Each row is a point. Each copy is the shape, with its points in the same order, stretched, turned, moved and blurred by noise. Is it also mirrored, or only turned?

Shape (7 x 3):
[[ -0.8   6.1   2.1]
 [  4.2  -1.4  -1.7]
 [ -0.4   1.1   5.1]
 [  5.4   3.5   1.7]
 [ -2.8 -12.0  -6.7]
 [  3.0   2.5   2.8]
 [  3.6  -5.3  -0.6]]
Copy 1:
[[ 1.3 -3.8  7.2]
 [-2.4 -1.4 -2.2]
 [-4.4 -3.3  6.2]
 [-2.1 -5.9  0.4]
 [-3.4  9.2 -3.1]
 [-2.8 -4.6  2.7]
 [-5.6  0.2 -2.8]]
Copy 1 is: only turned
Copy 2:
[[-5.8  3.8 -0.5]
 [-0.2 -1.2 -5.4]
 [-3.9 -0.4  2.3]
 [-5.6 -0.7 -4.3]
 [12.5 -1.4 -3.3]
 [-4.6 -1.1 -2.2]
 [ 2.1 -3.5 -3.6]]
Copy 2 is: mirrored

Shape (8 x 4):
[[ 3.0  0.1 -3.0  0.8]
 [ 4.1  1.5 -3.3  3.0]
 [ 3.3 -3.7  0.4 -2.2]
 [-0.2  2.1 -3.6  1.2]
 [-7.1  0.8 -4.3 -1.8]
 [-1.7  1.5 -3.9 -2.6]
 [ 5.0  0.7 10.5 -2.5]
 [-5.6  1.4  9.5  6.0]]
Copy 1 (8 x 4):
[[-6.0  3.3 -1.1  0.8]
 [-7.6  3.8  1.2 -1.3]
 [-1.7  8.3 -2.8  3.1]
 [-4.2 -1.6 -0.6  0.3]
 [ 0.9 -7.8 -2.3  4.2]
 [-1.9 -1.6 -3.9  0.6]
 [ 1.4 10.2 -0.3 -7.3]
 [ 4.4 -2.9  9.6 -3.6]]
Copy 1 is: only turned
Copy 2, 8 rows:
[[-2.4  0.0 -3.0  3.2]
 [-2.9  2.0 -2.4  6.0]
 [ 2.8 -3.7 -5.5  1.9]
 [-4.7  2.2 -0.6  0.9]
 [-6.6  1.4  0.6 -7.2]
 [-5.0 -0.9 -0.3 -3.0]
 [ 9.3 -0.3  1.2  7.7]
 [ 5.8 10.8  2.8  3.5]]
Copy 2 is: mirrored

Shape:
[[-2.4  4.1 -3.8  5.3 -0.7  2.1]
 [ 3.7 -3.6  7.9 -2.5 -0.3  2.1]
 [-2.3  0.5 -3.3  2.3 -3.5  5.3]
 [ 8.9 -1.4  5.1 -2.1 -2.0 -1.7]
 [ 3.0  1.5  2.0 -5.7  5.4 -2.9]
 [-2.3  3.9 -4.2  1.9 -4.3  5.1]
 [-2.4  1.2 -4.4 -0.8 -7.1  6.3]
 [ 1.2 -5.1 -3.1 -6.9  2.8 -3.5]
 [-2.3  2.0  2.8 -1.3  0.6 -6.1]
 [ 2.8  2.0  0.2 -0.3 -1.3 -3.0]
 [ 5.5 -0.3  4.8 -3.0 -2.2 -1.7]
 [ 3.0 -2.7  1.2  0.4 -0.9 -1.0]]
Copy 1:
[[ 0.0 -1.3  1.2 -6.8 -3.0  4.7]
 [-5.6  5.3 -5.8  1.6  3.2 -2.0]
 [ 0.4 -2.1  0.7 -7.4  3.8  1.5]
 [-1.1 12.1 -3.9  0.6  0.5 -6.0]
 [ 2.9  3.6 -8.0  7.7 -3.6 -0.7]
 [ 3.2  0.0  1.9 -8.3  4.2  3.3]
 [ 4.3 -0.2  2.7 -8.3  9.5  0.0]
 [ 4.4 -1.7 -5.4  8.2 -0.8 -7.9]
 [-1.0  1.5  0.6  6.4 -4.1  1.8]
 [ 1.6  6.0 -0.1  0.3 -2.2 -1.5]
 [-0.5  9.5 -2.5  1.7  1.8 -3.6]
 [-2.4  3.5 -2.1  0.0 -1.2 -3.6]]
Copy 1 is: mirrored
Copy 2:
[[-9.6 -4.8  4.6  2.4  0.4 -1.5]
 [ 5.8  2.0 -1.6 -0.7 -0.4  7.1]
 [-6.4 -2.9  4.5 -2.2  2.2 -1.7]
 [ 5.4 -0.3 -9.0  1.9 -3.1  3.6]
 [ 4.9  4.4 -2.1  2.2 -9.9  4.7]
 [-8.0 -6.6  2.5 -0.9 -0.9 -1.8]
 [-4.9 -6.2  1.5 -5.1 -0.1 -2.7]
 [ 8.0  8.0  1.7 -0.9 -6.6 -2.8]
 [ 4.2 -5.9  3.1  0.9 -5.9  3.5]
 [ 1.0 -4.3 -2.5  1.8 -4.1  0.3]
 [ 5.4 -2.4 -5.5 -0.2 -4.2  4.2]
 [ 2.3  0.0 -0.3  1.5 -0.3  0.5]]
Copy 2 is: only turned
Copy 3 (12 x 6):
[[ -1.5  -2.8   6.4  -4.5   9.7   0.3]
 [  2.1   0.0   1.6   0.4  -8.3  -2.9]
 [  4.8  -1.8   6.5  -4.6   6.0   4.9]
 [ -4.9   1.6   0.7   1.0 -14.0  -1.8]
 [ -4.6   5.3  -8.5  -4.3  -3.4  -5.1]
 [  4.0  -4.1   5.5  -7.0   6.9   5.0]
 [  8.2  -3.2   4.5  -6.3   3.5   9.6]
 [ -0.2  10.6  -8.7  -0.7  -4.3   3.6]
 [ -3.4  -1.8  -4.1   3.4   1.6  -2.1]
 [ -4.6   0.1  -0.2  -0.3  -3.0  -0.1]
 [ -2.4  -0.1  -0.7   0.6 -10.0  -0.9]
 [ -1.8   2.4   2.5   1.6  -4.5   0.8]]
Copy 3 is: only turned
Copy 4, 12 rows:
[[ -5.5   1.0   1.2  -7.8   4.6  -1.0]
 [  1.2  -2.5  -8.8   5.7   1.9   0.3]
 [ -5.5  -0.8  -0.6  -5.4   0.4  -6.2]
 [ -2.3  -2.2  -6.8   4.8  -1.8   6.5]
 [  1.1  -7.5   2.4   4.7   2.3   3.0]
 [ -9.3  -2.0   0.2  -5.5   1.8  -4.3]
 [-10.3  -2.8  -0.6  -3.8  -1.6  -8.8]
 [  4.1  -6.3   7.2   3.6  -5.4  -1.8]
 [ -2.9   2.3   4.8   4.3   6.0   3.3]
 [ -4.7  -0.2   0.9   2.4   1.3   4.4]
 [ -4.7  -0.9  -4.7   5.0   0.3   3.2]
 [  0.3   0.2  -1.7   0.8  -0.8   1.2]]
Copy 4 is: only turned
